Each row of a before or after table is a point. The points were changed in one or more steps. Then noise was added and the rows were shuffled. The steps act on columns, c1 being the first. What was done? A step turns or swaps two columns, mirrors them in a line or flattens them onto one, adds a multiple of one to another, or multiplies or shifts one. Angles are multiples of 10 degrees, from the lower column toward the higher: turns from -170 to 170, lines from 10 to 170 but not 90. Use the fewest steps. Two steps may share a column if one is a turn and the other turns, adds or multiplies; they go together, in the order done. Otherwise the lowest column goes first.

Before (12 x 3)
3.7	-2.7	7.4
2.3	-2.5	-2.7
0.8	9.7	2.1
5.1	-2.3	3.1
-5.2	1.1	2.5
1.6	-2.1	3.6
-3.1	0.3	6.4
-5.8	-0.1	-4.1
1.8	1.2	2.3
-2.9	2.2	3.1
4.9	10.1	2.1
-2.7	9.8	-3.5
After (12 x 3)
2.6	5.9	1.2
-2.2	2.9	1.8
1.3	14.9	0.1
8.0	1.3	3.2
6.8	5.0	-2.7
3.9	7.8	-3.1
-4.3	4.6	-6.1
2.7	2.6	5.9
1.5	15.0	5.0
2.7	5.6	-5.7
-3.8	15.4	-3.0
3.2	3.2	1.4
Steps: swap c1 and c3; shift c2 by 5.0

Before (13 x 6)
-2.7	3.3	1.6	-2.5	-0.8	-1.4
8.0	-7.1	-0.7	7.0	0.4	-6.2
2.5	-7.2	-8.6	-7.3	-1.9	1.5
3.2	-5.6	-2.2	-0.7	-2.5	10.9
-0.3	-3.6	-1.4	-3.5	4.3	9.9
8.9	-3.7	-3.5	0.7	-0.7	3.5
1.5	5.8	-3.2	-4.5	-1.1	2.5
0.5	0.2	0.6	-4.9	-3.7	-1.9
3.0	-5.7	-2.4	-3.7	-4.4	-5.1
-1.8	-3.0	-2.1	-10.7	2.1	-1.3
-2.0	-3.1	-5.2	0.9	1.7	-3.9
-5.7	-1.4	1.7	-4.3	3.7	-2.0
-0.8	5.4	0.2	-1.8	-9.4	1.8
After (13 x 6)
-4.1	5.2	1.6	-2.8	-2.7	-3.2
0.7	8.8	-8.5	5.8	1.2	2.0
-6.1	-2.5	-3.4	3.4	0.0	2.7
-6.0	8.8	-2.2	3.6	-1.5	-2.1
2.3	5.4	-2.4	4.6	6.0	-3.3
-3.2	2.4	0.6	3.0	4.1	-0.6
12.3	-1.1	-0.7	3.4	1.9	-5.9
-4.9	-2.9	0.3	0.3	8.2	4.9
6.2	-0.3	-3.6	7.4	-0.5	3.4
-0.1	4.6	-1.4	1.3	-7.3	7.8
1.9	2.7	-5.1	-2.2	-0.4	-4.3
-4.7	-0.2	1.7	-1.0	1.2	-0.9
4.5	3.8	-2.1	3.1	-1.3	11.1
Steps: turn c1 and c4 by 120 degrees; turn c1 and c2 by 140 degrees; mirror c5 and c6 in the line at 100 degrees

Before (9 x 8)
-4.6	-0.4	-1.6	-11.1	-13.4	2.3	4.1	-5.5
1.8	2.2	-0.2	6.1	-2.9	-3.3	2.2	-0.4
2.4	-1.1	6.4	0.8	2.8	-0.5	3.0	2.7
-3.8	-0.3	3.3	4.6	-0.8	1.5	-0.1	-0.9
-6.0	3.5	5.4	2.3	-8.9	-5.6	2.3	2.0
4.3	-1.8	7.3	-2.0	-3.1	0.9	-4.9	2.0
3.0	-1.3	4.0	1.1	-2.9	4.0	0.1	6.3
5.3	-1.1	0.4	-3.6	3.6	0.7	-8.6	9.3
0.5	9.9	0.6	-3.8	-3.0	1.8	-6.4	3.6
After (9 x 8)
-5.2	-5.1	2.0	1.3	-4.4	-1.5	-4.1	-1.5
-2.4	-7.0	6.5	-4.0	-4.7	-8.2	2.7	5.2
-7.0	-2.4	0.7	0.5	-0.2	3.2	-0.5	2.6
-1.6	0.3	-5.8	4.5	0.2	-0.8	-1.8	-1.1
-0.8	5.0	0.6	-4.1	-10.0	-6.4	0.3	0.7
3.5	3.5	-4.8	-11.0	-0.7	3.2	-3.4	-14.3
-0.9	1.9	2.1	6.2	-2.2	3.2	2.4	-2.5
-2.4	1.5	-9.5	2.2	-6.9	4.4	4.8	-6.9
-9.0	-2.9	2.7	-1.6	-1.8	-4.7	0.7	-2.5
Steps: multiply c1 by 1.3; turn c1 and c3 by 110 degrees; turn c2 and c8 by 40 degrees; turn c5 and c8 by 70 degrees; turn c6 and c7 by -110 degrees

Before (11 x 11)
5.1	0.7	-1.6	-3.2	0.3	-1.1	-4.1	3.8	-2.8	5.1	-6.9
3.9	1.6	9.3	3.5	-1.9	1.9	7.9	3.0	0.0	0.6	3.7
7.2	-3.2	-3.2	4.8	5.8	7.0	-6.7	-5.3	1.2	3.2	-3.6
0.9	-6.8	0.3	0.4	7.8	4.4	-2.1	-5.7	1.6	2.3	-7.9
-3.6	5.6	4.8	0.4	-1.2	-3.4	-1.7	-0.8	-4.1	3.2	2.1
3.2	-6.5	-0.7	3.1	5.7	1.2	-2.0	-1.3	3.7	-4.3	1.4
-4.6	0.9	5.7	7.7	-1.7	4.3	3.4	5.9	0.0	-2.2	1.5
-3.4	-1.9	9.8	0.2	-5.2	1.9	-1.6	3.8	-6.1	1.6	4.7
1.9	-9.0	-3.9	7.1	2.4	2.1	1.6	-4.1	0.5	2.5	-1.3
-2.2	3.4	3.5	-2.3	1.6	2.8	2.7	5.9	-5.4	4.6	5.6
5.1	-7.6	-0.2	6.8	10.8	0.0	-5.6	-1.7	0.3	4.8	-5.0
After (11 x 11)
-2.0	-3.4	29.5	0.2	-5.2	1.9	1.5	0.5	-4.6	4.0	-6.1
5.7	-3.5	14.3	2.2	-1.2	1.2	-3.5	2.4	-2.1	0.5	-4.2
-7.7	5.0	-0.5	-0.5	10.7	5.5	-1.0	8.4	4.9	0.0	0.3
3.6	-2.2	10.3	3.2	1.6	-2.2	3.2	-0.3	-5.7	7.1	-5.2
-6.5	3.2	-2.2	-4.6	5.8	2.2	0.9	0.0	-1.5	-2.7	3.6
0.8	-4.7	17.1	-7.9	-1.9	-2.6	4.6	3.4	-1.5	4.9	0.0
-9.1	1.8	-11.7	-1.8	2.3	-1.3	2.3	7.9	1.2	-3.0	0.5
1.5	3.9	27.9	-2.6	-1.8	-7.6	3.3	2.5	-3.7	3.2	0.1
0.7	5.1	-4.8	4.8	0.4	3.9	-1.8	-0.2	6.9	5.2	-2.6
-3.1	7.3	-9.4	0.7	5.8	7.8	5.6	6.8	3.6	-3.9	1.2
-6.7	0.9	1.0	2.8	7.8	2.8	3.9	3.1	7.9	-4.6	1.4
Steps: swap c1 and c2; multiply c3 by 3; turn c8 and c10 by 70 degrees; turn c4 and c8 by 130 degrees; turn c6 and c7 by 80 degrees; turn c9 and c11 by 90 degrees

Before (12 x 14)
-6.1	-2.6	3.4	-5.4	5.1	-2.9	1.7	4.0	-4.5	5.6	1.2	-6.2	3.5	2.2
-1.7	-2.3	6.8	5.2	0.8	-6.5	-3.8	4.6	6.6	-2.8	1.8	-6.4	0.9	2.6
5.4	1.0	2.4	1.6	2.9	-4.1	3.0	-1.1	-8.3	-2.1	4.5	-8.8	-3.9	-4.5
0.6	-4.8	1.3	-3.6	0.0	-2.9	5.5	1.9	-5.6	0.9	-0.2	-3.8	-7.9	5.0
-4.4	-3.8	0.0	-3.9	-4.4	-0.4	3.1	-0.8	-8.0	-0.6	3.9	-6.1	-0.1	1.1
11.0	-1.8	-5.7	9.6	-2.0	7.3	-2.5	4.5	-1.2	1.3	-6.5	5.6	-2.6	-1.3
-1.9	-1.9	8.4	1.5	-1.5	-2.4	6.3	0.9	-3.5	1.7	-3.6	-9.9	-1.1	-2.3
1.7	3.5	0.3	4.8	-0.4	0.9	1.3	-0.3	-5.4	0.8	2.3	7.1	-1.8	6.7
8.6	2.3	-6.3	6.1	-4.2	-2.6	2.5	2.2	-0.1	3.4	0.0	7.9	-1.0	-1.7
-1.0	2.6	-9.4	7.8	3.1	-1.4	3.2	0.9	-1.7	-2.0	-1.9	3.0	0.8	2.3
3.0	0.2	-5.2	7.5	2.4	0.1	2.1	-5.2	2.3	3.2	3.5	-0.2	0.4	4.6
5.1	-7.4	-3.9	7.6	1.3	-2.6	1.3	-5.1	-5.5	-1.0	-1.9	9.1	-0.1	4.0
After (12 x 14)
9.2	-2.3	-2.0	2.1	-5.9	-2.8	1.7	1.4	-1.7	2.4	0.6	6.3	1.7	-3.3
11.6	6.6	-2.7	6.5	4.8	3.7	-1.7	4.6	2.9	0.0	-4.2	5.6	-0.2	-2.6
-5.6	-3.6	2.4	-0.9	1.4	1.6	4.6	4.1	2.9	6.0	0.1	-4.8	4.0	4.5
-1.4	-3.0	3.9	3.2	-4.3	0.8	6.6	2.3	-2.3	0.3	-1.9	-10.4	1.4	1.4
-1.7	-7.3	2.6	9.4	-5.8	0.4	-6.4	3.9	-2.1	-1.5	0.4	-5.4	-1.4	4.7
3.3	-0.2	-1.7	12.5	2.2	-0.3	0.0	-5.2	-3.9	2.1	1.9	1.8	2.3	4.2
-4.9	-1.5	0.4	-0.9	-6.5	3.6	7.2	-0.7	3.7	-1.4	3.0	-4.9	-1.9	2.2
5.0	-4.8	-1.2	8.2	-4.1	7.0	4.5	-4.8	3.7	-0.7	-0.9	10.2	-0.3	-0.3
1.8	2.5	0.0	8.3	1.2	-2.6	4.9	0.5	3.8	-0.2	1.7	8.8	0.0	3.4
4.5	-3.7	0.7	-0.1	-0.1	-2.0	8.0	-2.0	4.4	-2.4	3.4	-9.9	-2.4	-0.8
-0.1	-3.8	0.0	2.4	-3.4	3.9	7.8	1.5	0.4	-2.9	-0.6	-1.6	-1.5	5.6
-0.8	-0.3	-4.0	8.7	3.0	-3.7	3.9	0.9	-0.5	-0.7	-0.4	3.0	-0.4	1.9
Steps: turn c2 and c6 by -70 degrees; add 1 times c2 to c5; multiply c3 by 0.4; turn c12 and c14 by -20 degrees; add 1 times c14 to c4; mirror c7 and c9 in the line at 160 degrees; flatten c10 and c13 onto the line at 30 degrees; multiply c11 by 0.7

Before (10 x 20)
-2.2	0.4	-1.8	1.2	3.1	0.6	0.5	-3.0	-3.4	5.7	2.5	-1.9	-1.3	-1.8	5.0	-2.8	-0.7	3.3	-2.3	-9.1
-6.2	-1.9	-2.0	1.3	1.9	2.4	-2.9	-0.8	-2.7	-2.4	4.1	3.6	-1.5	-5.5	4.0	0.7	0.2	3.3	2.4	-4.6
-1.9	-1.4	-4.1	2.0	-0.9	-2.2	-1.7	0.5	4.2	-0.8	-1.0	1.3	-1.0	0.6	1.8	1.3	1.2	6.6	-2.4	-2.3
-5.1	2.0	-2.3	2.0	-0.9	3.2	-2.8	-0.7	-2.1	4.9	4.4	3.3	2.5	0.1	-2.1	1.1	1.1	5.2	-1.4	-2.9
-4.2	1.1	-0.2	-7.5	-2.0	-5.6	5.5	3.6	-1.8	-3.6	-7.1	-6.4	3.6	3.2	-4.3	7.5	-6.3	1.3	-6.4	10.2
0.5	-5.5	10.4	3.8	-8.2	-3.1	11.6	7.3	-11.5	-3.3	-6.4	-5.0	-9.0	3.9	-2.8	0.6	2.7	5.4	-1.7	2.3
-8.2	1.7	-2.2	1.6	3.2	4.1	-1.3	-1.4	4.2	0.4	-1.1	3.5	4.1	4.5	7.4	6.6	-0.4	2.6	0.3	3.2
-3.8	-0.6	2.0	1.5	-1.5	-2.6	1.7	1.6	-5.1	3.0	2.0	0.5	-2.3	-1.9	3.8	-7.4	8.7	3.6	3.5	-4.2
-0.4	-4.3	3.0	8.3	-2.1	0.7	6.8	6.5	-7.1	1.9	-6.0	-0.9	-3.3	-3.2	-0.8	-5.4	2.8	3.7	4.7	-2.0
-4.4	-10.6	8.0	1.0	-10.4	-9.9	1.0	8.0	-1.1	1.8	-3.7	-7.0	-1.5	6.7	-4.8	6.4	-5.5	-4.5	-0.9	-0.9
After (10 x 20)
-10.7	2.8	-0.5	1.5	3.2	4.2	-3.9	-1.5	4.1	0.4	-1.1	3.3	-3.8	4.7	-6.7	1.7	-5.7	2.7	0.3	3.1
2.6	-0.6	-2.4	8.2	-2.1	0.6	7.0	6.4	-7.3	1.9	-6.1	-0.9	5.6	-3.4	-0.7	-4.6	10.7	3.8	4.5	-2.1
-2.4	-0.2	3.3	2.1	-1.1	-2.2	-2.8	0.5	4.1	-0.7	-0.8	1.1	1.7	0.6	-2.1	0.5	3.7	6.7	-2.2	-2.4
-7.0	3.8	-5.9	1.1	-10.4	-10.0	3.3	7.8	-1.1	2.0	-3.9	-6.8	9.8	6.8	6.5	3.4	9.5	-4.4	-0.6	-0.9
-5.0	1.2	3.0	1.7	-0.8	2.9	-2.3	-0.7	-2.0	4.9	4.2	3.4	-2.7	0.2	2.0	-1.5	-3.3	5.1	-1.3	-2.8
-7.6	2.5	1.7	-7.8	-1.8	-5.7	6.3	3.9	-1.8	-3.7	-7.1	-6.4	-2.7	3.2	2.1	4.4	-10.3	1.4	-6.4	9.9
0.1	-5.0	-8.6	3.8	-8.6	-3.0	13.1	7.3	-11.5	-3.2	-6.5	-5.1	9.3	3.9	1.8	1.0	16.7	5.4	-1.4	2.3
0.3	-1.7	-3.1	1.3	-1.4	-2.4	0.6	1.6	-5.0	2.9	2.0	0.4	1.8	-2.0	-3.1	-8.2	11.2	3.4	3.5	-4.3
-5.7	-0.2	0.5	1.1	2.2	2.5	-4.2	-1.1	-2.6	-2.2	4.3	3.5	2.5	-5.3	-3.4	-2.4	3.8	3.1	2.2	-4.6
-0.6	-1.3	-0.1	1.2	3.1	0.5	-1.4	-3.0	-3.6	5.7	2.6	-2.0	0.4	-1.8	-5.5	-3.2	-0.2	2.9	-2.4	-9.1
Steps: turn c1 and c16 by 30 degrees; turn c2 and c13 by -120 degrees; add 1.5 times c13 to c17; turn c3 and c15 by 160 degrees; turn c7 and c15 by -20 degrees
